Rows are points. Two turns around zero, p and q, are shown by what they do to some points. Write where each new point lands after one turn and then the other. Backwards means that the second turn is done in reverse. Each puzzle has new turns, and all numbers are rounded.

Turn p:
-1.0 -2.8 3.4 => 4.1 -0.2 1.9
-0.3 -2.8 -1.5 => 1.6 2.1 -1.8
-5.8 0.7 -2.3 => 1.1 -3.6 -5.0
7.1 5.0 0.4 => -7.0 1.7 4.9
Turn q:
-2.8 1.6 -1.7 => 3.5 1.2 0.1
-0.4 -0.8 -4.6 => 1.5 1.8 4.1
2.9 5.6 5.2 => -2.9 2.4 -7.2
0.3 -6.4 1.1 => -2.0 -5.3 3.1
Where do these land?
p, then q: -2.3 -4.1 3.6 => -5.8 1.2 -0.2
p, then q: -2.6 0.7 3.2 => -3.1 -2.5 1.3
q, then p: 5.7 -1.1 -0.7 => 2.0 -5.3 -1.3
q, then p: -0.8 4.4 -6.2 => -5.7 -2.4 4.6

Turn p:
0.6 -1.9 4.2 1.9 1.6 -2.6 => 3.3 -2.9 -3.4 -0.6 0.8 1.8
-2.8 -0.9 4.1 -2.6 -5.8 -1.1 => 0.0 -4.6 0.1 -4.3 -4.1 -3.2
2.3 1.7 0.1 -2.1 3.8 2.0 => 1.6 4.2 1.2 -0.6 0.1 3.0
2.0 -1.8 1.5 0.3 -9.3 -3.6 => -0.3 -3.4 -4.3 0.2 -5.6 -6.8
-1.2 3.2 0.5 -0.3 5.2 -3.3 => 4.3 1.3 1.3 -1.2 5.2 0.5
-1.3 3.1 -7.3 3.1 0.7 10.1 => -6.6 3.4 8.0 6.9 -0.5 3.1
0.5 -3.4 -3.1 -0.3 3.8 -1.5 => -2.2 2.2 -3.0 -0.4 4.1 1.5
Turn q:
5.0 -1.2 4.2 0.8 -3.5 4.6 => 0.2 5.5 1.6 -0.9 3.1 -5.9
-1.8 -1.9 2.4 -4.7 3.8 2.5 => -2.5 -4.2 4.1 -1.1 3.6 -0.5
-1.5 -1.3 -2.9 -1.9 2.8 3.2 => -1.2 -2.7 4.6 0.4 -2.0 0.0
-5.3 5.0 5.2 3.2 0.9 5.2 => 1.9 -5.6 -2.6 3.9 1.7 -7.7
2.3 1.6 -2.7 -0.2 -4.8 -4.8 => 1.5 5.1 -2.7 1.9 -0.6 4.7
5.3 0.7 -2.0 -0.4 2.5 -4.0 => 3.8 1.9 0.6 -4.3 -0.5 4.2
-4.1 -3.0 -4.2 3.3 -1.7 -6.8 => -3.8 0.1 -5.7 0.1 -5.4 5.2
Where do these land?
q, then p: 3.8 3.3 -0.8 3.7 0.7 -2.6 => 0.2 5.5 -0.9 1.6 -3.0 -2.1
q, then p: 1.3 -6.2 3.7 4.1 -3.4 3.3 => 2.4 -0.9 2.8 -3.7 4.9 -6.4
q, then p backwards: -3.4 2.6 -6.2 -4.1 -4.8 4.6 => 1.9 4.6 -2.9 6.6 -1.4 6.2
q, then p: -2.8 0.1 -2.3 1.4 -3.9 -3.3 => -3.3 -0.7 3.1 4.2 0.0 -1.5
q, then p: 1.6 5.7 2.5 -5.2 5.1 -3.7 => -0.7 5.1 -3.5 -0.1 -1.2 8.2
p, then q backwards: -3.3 -1.8 5.1 0.8 3.9 2.8 => -0.4 0.6 -2.0 -4.0 4.9 -4.4
p, then q backwards: 2.8 -3.7 -2.1 -0.8 2.3 -1.1 => 0.1 -1.1 2.0 0.9 -3.4 -3.9
